Each row of a before or after table is a point. One or more steps were done to the points. Then noise was added and the rows were shuffled. The steps act on columns, c1 being the first. Name the steps. A step turns or swaps two columns, mirrors them in a line or flattens them onto one, adds a multiple of one to another, or multiplies or shifts one. Angles are multiples of 10 degrees, from the lower column toward the higher: turns from -170 to 170, lines from 10 to 170 but not 90. Use the fewest steps. Two steps may share a column if one is a turn and the other turns, adds or multiplies; they go together, in the order done. Otherwise the lowest column goes first.

Before (8 x 2)
[[ -5 -52]
 [ 13  15]
 [ 27  62]
 [ 38  35]
 [-54   8]
 [ 20  31]
 [  2  35]
 [-19   4]]
After (8 x 2)
[[-26 -49]
 [-10  15]
 [-30  18]
 [-22  32]
 [ 48 -23]
 [-17 -13]
 [-25  48]
 [-44  46]]
Steps: turn c1 and c2 by 70 degrees

Before (12 x 6)
[[ 23 -11  17  37 -80  48]
 [-31   3  45 -44 -40 -14]
 [-23   1  24 -12 -30  24]
 [ 30  73  13  -9  20 -25]
 [ 44  27   2 -27  46 -24]
 [ 28  11   8 -13 -51  44]
 [ 20  47  36  14  63 -13]
 [ -1  32 -16  10  45 -36]
 [ 11  15 -24  12 -65  28]
 [ -5  27  -2   1 -65  82]
 [ 21  29 -11 -17  71  -7]
 [-19  26   8  -3 -71  37]]
After (12 x 6)
[[ 24  -8 -36  21   4   0]
 [-22  28  42   1 -26  19]
 [-18  43  -3 -24 -28   8]
 [ 23  13 -35   0  13  57]
 [ 41  -6 -49 -46  29  29]
 [-38  28  23  -1 -15  32]
 [ 28  16 -12 -14  29  20]
 [ 40  27 -46  14  27   5]
 [-35  76  -1  -7 -11  12]
 [-32  29  33  -9 -10 -24]
 [ 76  25 -30   0  19  36]
 [ -2   6 -60  52   4 -14]]
Steps: turn c1 and c4 by -150 degrees; turn c1 and c6 by -60 degrees; turn c3 and c5 by -150 degrees; multiply c5 by 0.4

Before (12 x 11)
[[-35  38  -8   9 -36  22  -5  35  -6  41 -14]
 [ 42  52 -13  -9  41   0  23 -21  10  21  25]
 [-10  43  28  19  -6 -23 -31  46   7 -13 -24]
 [-39  -2  17 -42 -24  23   1  49  -3  -4 -32]
 [ 57  16 -23  -3  -4  59  -7 -32  -7  33 -40]
 [ 34 -33 -34 -30 -74 -41  24  17  17  -4  54]
 [ 48  33 -17   1  -4  90  -5 -40  -2  -1  25]
 [-19  38  46  33  -6  10  25  -4  -5   9 -32]
 [ 71  25   5 -54 -59  -4  15   2  10  21  45]
 [-45  24  31 -15 -23 -51 -27  -6  26  11   4]
 [-35   1  60  20   7 -32 -20  41  28  36   7]
 [ 57  17 -24 -17 -12  60  -1 -23 -77  18   9]]
After (12 x 11)
[[-46 -35  26  32   1  15 -62   8   9  21 -16]
 [ -6 -26  49  43  -7  -4 -20 -20  -2 -13 -25]
 [ -4  19 -33 -40 -47  34  58  35  60  23  37]
 [ 23 -41   6 -42 -38  10  13  68  47 -18  31]
 [-51   6  62  22  28  45 -77 -13  18 -15   2]
 [ 57 -30 -18  12  -2 -80  14  30   2 -45  15]
 [ 50 -18 -23  -2  -7 -37  14  39  -3 -58 -28]
 [ 32 -52 -12   9  36   8  37  34 -18 -19  15]
 [ 41 -22 -23  -9 -59 -42  24  45 -50 -48   6]
 [-47 -32  -7  20 -29   2   2 -22  17 -45  -8]
 [-14 -25  30  -4   0  49 -57 -44  38  17   6]
 [-58 -12  15 -39 -21 -19 -16 -19  12  -9 -25]]
Steps: turn c1 and c8 by 70 degrees; mirror c2 and c4 in the line at 80 degrees; add -1 times c3 to c7; turn c5 and c9 by -40 degrees; turn c6 and c10 by -150 degrees; multiply c11 by 0.7

Before (10 x 18)
[[ 26  16   2  22   1 -13 -13  21  -6 -15   9  20  -2   4  11  -8  26  33]
 [-18  -7  20  -2  22  26  -9  -2  14  -8 -17  -5  10  -6 -38  13 -11 -19]
 [  4   4  -4   8  -6  29   3 -16  -4  13  -1  -7  -6   0  22 -14   3  26]
 [ 25 -16  11  16  14 -33  -3  -9 -17  11  -9   9  19   2  19  -7  -4  -8]
 [ 20  10  28  19  -7  -2 -19  12  31 -19 -21   1 -26  12 -25   2   0   7]
 [ 13 -10  -2  14 -30  -5  -7   9 -22 -16  12  -4 -24  -8  -5 -24  26  -3]
 [  0   0   5  -5  -2  22 -18   0   9 -15   7  -3  -3  -5  11   5   3   2]
 [ -5 -19  35  19 -12   2  -9  -8   0  -7 -10  -3  13   1 -23   1 -21  -1]
 [  0  -5  15 -12   3  -6   0  40 -14  13 -11  -5 -44  11  -8  10 -31  27]
 [-19 -21  -4 -10 -21  -2   8  17 -15   5   2   5  38  14   4  19  23 -11]]
After (10 x 18)
[[-18   3  15 -19 -12  26  92  -1  -3 -16 -16  -8   0  -5  24  32 -10 -18]
 [ -6  -8  27   3  23   1  65  -8  -8  -1 -21  -6   1   2  12 -34 -21  -4]
 [ 28   7 -23 -12  19 -15   7  20 -16   1  19  20  -4   1 -18 -36  27  31]
 [ 14 -15 -36  22  26  -2  25  11 -23  16   1  -1  -1  -9  -2 -66  28  -2]
 [ 25  -7  17 -18   8 -33 -30  -9   5  20 -16   5   0   1 -16 -18  -3 -10]
 [  3   5  10   3  10  29 -49 -17  11   8   1  -4   1   2 -15 -28   0  26]
 [  0   2  27   4 -13  -7  16  39   6  19 -11   4   1  12   5  29 -32  26]
 [-21 -18  -6  22   2  -3 -23  19   1  14 -13   0  -1  11   3  18  24 -10]
 [ 19  21  17  -5  21  -1  91  12  -6 -36  -9   4  -2  12   8 -27   1   8]
 [  2  -5 -12   4  -3  22  20  -1 -13 -14   4  -4   0  -5 -20  11   4   2]]
Steps: turn c2 and c11 by 40 degrees; turn c9 and c10 by -70 degrees; add 1.5 times c9 to c3; turn c4 and c5 by 120 degrees; add -1.5 times c5 to c16; turn c7 and c15 by 140 degrees; multiply c7 by 3; flatten c12 and c13 onto the line at 170 degrees

Before (8 x 32)
[[-46  -4  39  -8  59  -3  12  54 -53  14 -54  37 -21  37  16  24 -28 -13
   24   4   9  11 -28  -5  -2  17  72 -22  28 -17   6  15]
 [ 95  16   1  29  34  44  -9 -41  -5   3  15 -47 -58  -3 -43 -12  24  59
  -12  28 -21 -32 -32  57 -33  22 -24  27  67  -9 -15  -5]
 [-44   8 -35 -18  23 -17 -24 -22   0  16 -36  31  86 -21 -17 -28 -17  36
  -13 -37  13  44 -20 -19 -36  25  36 -13 -12 -23  -7 -28]
 [  8  21  59 -13  53  13  37 -30 -36 -12   0 -19  10  25 -54 -27 -16  39
   -7  -6   2   9   5  13  17  68  24  34  28  24 -31 -79]
 [-11  14  32  28   0  34   2 -10 -17 -14  23 -30  10   9 -40 -45 -33  -8
    1 -21  57  75 -37  -5  16  -3   5   8 -37 -14 -58 -21]
 [ -4 -36 -28 -63  65  15  12  12 -13 -61  -4  47 -13 -71 -15  -9   0   9
    5  -7  16 -31   5 -22  38 -21 -71  23   5   3  41 -28]
 [  3  -2  34  -6  38  31  12  37 -11 -19  37 -48 -11  39  -6 -29  25  60
    9  17 -15 -44  32  13  23 -30 -18  -7 -13  67  31 -32]
 [ 66 -47 -12   6  67 -11 -34   5   1  16  18  -1 -14   1 -20  10 -40 -25
   -5  12  36  20  -6   4 -23  -1  87  13  -5  17  17  14]]
After (8 x 32)
[[ -9  12  26  23 -54  33  -1 -16 -22 -15 -33 -11  10   8   5 -49  50 -13
    2 -20  59  77 -38 -10  18  -6   5   8 -38  32  -1  -9]
 [-40  24  61 -11 -28  12  35 -32 -34 -11 -46 -15  12  25  48 -31  19  44
  -10  -8  -2   8 -22  11  17  66  21  28  31  14  53  42]
 [  4  -1  30  -6  29  31   8  41 -13 -18 -49 -52 -12  39  58 -34 -11  62
    3  21 -12 -41   0   9  22 -27 -20 -10 -15 -46  39   2]
 [ 51  13   4  23 -15  46  -9 -49  -9  -1 -16 -52 -57   0   6 -11 -10  63
  -15  24 -19 -34 -45  59 -38  24 -24  31  67  35  29  75]
 [ 55 -47 -11   9  16 -15 -31   7   2  13  -9   8 -17   5  21   8  38 -27
    1   5  36  26 -14  -2 -26  -2  83  13  -6   0  69  48]
 [-20 -38 -24 -65  39  11  10   8 -11 -62 -14  51 -11 -69  18  -8 -15  14
    2  -7  16 -32  -3 -26  43 -23 -68  23   2   8  65  19]
 [-45  -8  37 -11   7  -9  10  50 -51  15  56  44 -22  41 -33  27  18 -11
   28   8   6   8 -11 -14   1  17  70 -25  24   5  63 -32]
 [-54   7 -33 -21  -8 -19 -23 -20   1  16  12  34  93 -19 -10 -28   6  36
  -15 -35  12  39 -13 -15 -40  27  35 -11 -13  20  27 -13]]
Steps: turn c11 and c32 by -140 degrees; turn c1 and c32 by 60 degrees; swap c5 and c31; mirror c12 and c17 in the line at 170 degrees; turn c15 and c30 by -140 degrees; turn c15 and c23 by -30 degrees

Before (9 x 64)
[[-11 -21  50  52 -10 -21 -12  53   6 -51 -10 -15  47 -30  -5 -12  46   6
   10  31 -20  48  19  17 -25  76 -49 -17 -27 -25  -8  51  27  37  -5  83
   -2  -5 -56  12   9 -59 -71  17 -21  45  41  39  50  86 -60 -16  13 -50
  -17  16  -3 -52  27   8 -33 -24 -41  87]
 [ -2  22  18 -26  -1 -23   1   5   4  28  35  -2 -32  38 -21  -8 -25   1
   -7  47  -8  35 -13 -32  11 -60  17  25  28 -53   9  -6 -28  -3  36 -22
   30  10 -28  29  66  -7  20 -14  -5 -48  -2  20   1 -17  34   1   5   9
   35   2  -3  53  -7  -8  42 -14  35  32]
 [-32  29  32   2 -22 -14  28 -39  -1 -17  32 -21   8   6 -19  13 -23 -34
   -9 -19 -14  13  20 -10   1  12 -51 -49 -19 -67  24  16 -34   8  26   5
   -1  -2 -67 -31  20 -40  17   4  21 -19   0  67  54  37  31 -45 -15 -36
  -20 -24   1  46  19  12  39  26 -16  17]
 [ 10  -8   8 -34  39  31 -17  12  -3  15  39  22 -41  16 -25   2 -34 -11
    4  32  23  38 -34  17   3 -39  40  37  -3 -22  33 -18   3  15  38 -23
   31 -46   5  18  20  17   7 -41  26 -42 -23  10  -7 -23  10  48 -25  60
   28  -7  21  40  30 -27  11  -2  27 -29]
 [ 10   2  10 -11 -21 -31  45   0 -19  27  55 -14 -11  -1 -41  26 -20  -9
    9 -10 -53  -1  55   3   7 -25  26 -28  10 -46  26 -21   8  19  15   1
   19 -17 -47   1   6   7  22 -27  32 -48  -8  56  17 -39  29 -35 -28 -19
   -3 -23  36  35  18 -36  31 -23 -11 -22]
 [-34 -32  63  34 -57 -14 -39  27  10 -49 -50  -9  40 -27  24  -3  42  27
   28  24  16  44  59  21 -34  18 -32  10 -64   0  33  61  27  36 -15  75
  -23  -6 -18  19  -6 -46 -47   8 -86  -1  30 -18  77  58 -51  51  20 -39
   18   3   2 -19  59   2 -27 -11 -74  94]
 [ 65 -18  50 -32  19  58 -22  73 -26   7 -33  47 -29  46 -61 -23  17  75
  -36  55  37   5 -27  22 -50   3 -18  -9  -1  13  40 -44 -15 -28 -33  27
   73 -44  29  36  23  49 -45 -10  17   2  19  12   3 -18 -20  58 -27  40
   49   6  38  54  13  -4 -43  13   0 -16]
 [ 56 -25  85 -19  45  27 -39  44 -15 -13 -13  61 -81   0 -30 -18   4  44
  -38  18   2 -17 -27   7 -46  -9 -51  45  13  29  41  -7 -42 -44 -31  -3
   65  -4   3  34  13  39  -1 -14  21 -30   1  11  30 -34 -30  19 -43  33
   32  33  11  28  15  -4 -35   6 -10  15]
 [-30  34  18  15  13   2  43 -23  -9  33  51 -36  10  38   3  22 -38  -9
   51 -35 -48   7  22 -21  21  -8   7   9   7 -54  11   5 -21  16  23 -23
    9  20 -63   7  44 -21  11 -35   2 -51  -4  56 -14 -23  56 -11  -5  -3
    3 -44  -6  28  13   2  42  35  -3   1]]
After (9 x 64)
[[  6  34  20  16 -31   2  43 -19 -10  33  54 -36   9  37   1  21  22  -8
   42 -34 -48   6   3 -21  22  -7   6  10   7 -52  11   7  12  17  24 -24
    9  19 -73   8  44 -22  12 -35  -1 -50  -4 -67 -14  -2  55 -11  -6  -3
    4 -43  -9  30  13   1  44  35  -4   0]
 [ 22   1  10 -11 -20 -33  46   0 -18  26  55 -13 -11   1 -42  28  -2 -10
  -10  -9 -55  -4  34   2   7 -26  26 -32  10 -45  26 -19 -11  18  15   1
   18 -18 -50   2   5   7  22 -26  31 -48  -8 -55  17  35  30 -35 -29 -21
   -3 -23  36  35  17 -36  30 -25 -11 -24]
 [  1  -6   7 -34  20  30 -15  11  -2  15  38  20 -41  15 -26   1  28 -10
   31  32  22  39 -55  17   4 -38  41  35  -4 -22  32 -18 -18  14  36 -23
   29 -47  -8  18  20  17   7 -40  27 -42 -24 -11  -6  25  10  48 -26  60
   29  -7  22  42  30 -26  12  -4  27 -29]
 [ -1 -32  62  32 -58 -15 -39  25  10 -49 -51  -8  39 -28  25  -5 -52  29
  -26  23  16  45  39  20 -35  17 -30  10 -64   0  34  63  -1  36 -15  75
  -23  -6  -2  20  -7 -45 -48   9 -85   0  30  23  77 -66 -51  49  23 -38
   18   3   4 -20  59   4 -26 -10 -73  94]
 [ 36 -19  50 -32  40  59 -23  74 -28   6 -34  47 -30  44 -60 -23   2  75
  -10  55  38   5 -46  24 -51   4 -17  -9  -2  11  39 -43  14 -31 -34  29
   72 -44  35  35  22  49 -45 -10  17   4  20  16   2  56 -21  58 -27  40
   49   7  38  54  14  -5 -42  14  -1 -15]
 [ 23 -24  84 -19  59  27 -38  43 -16 -13 -16  60 -80   1 -30 -17  19  43
   11  17   2 -18 -48   9 -43  -9 -51  46  11  30  41  -6  38 -43 -32  -3
   67  -5   3  33  11  37   0 -13  19 -30   1   5  30  62 -30  21 -43  34
   32  31  12  27  14  -3 -35   7 -10  15]
 [ 43  31  32   3  -7 -13  27 -38   0 -17  32 -21   8   5 -18  13  17 -36
  -23 -18 -13  13  -2 -13   1  13 -49 -49 -18 -68  23  16  29   7  27   7
   -2  -3 -70 -32  19 -42  15   4  21 -20  -2 -54  54 -49  31 -44 -17 -36
  -19 -26   2  46  20  12  41  26 -18  17]
 [ 61 -20  50  53 -13 -19 -13  52   8 -51 -12 -15  47 -28  -4 -13 -68   7
   -4  31 -20  48  -1  17 -26  74 -48 -15 -27 -25 -10  50   6  36  -3  82
   -2  -4 -38  12  10 -60 -71  15 -22  46  38   0  49 -72 -58 -16  13 -50
  -21  16  -3 -50  26   8 -34 -24 -43  86]
 [  4  22  20 -25   6 -23   1   6   6  28  33  -1 -31  37 -20  -7  26   2
   -5  47  -7  34 -33 -32  11 -61  16  26  27 -50  11  -7  18  -2  37 -23
   30  10 -36  27  66  -6  20 -12  -6 -47  -4 -24   2  11  33   0   5   9
   34  -1  -2  53  -6  -9  40 -13  37  32]]
Steps: turn c1 and c50 by 140 degrees; turn c1 and c48 by -140 degrees; turn c5 and c19 by 50 degrees; turn c17 and c39 by 20 degrees; turn c17 and c33 by 150 degrees; shift c23 by -20
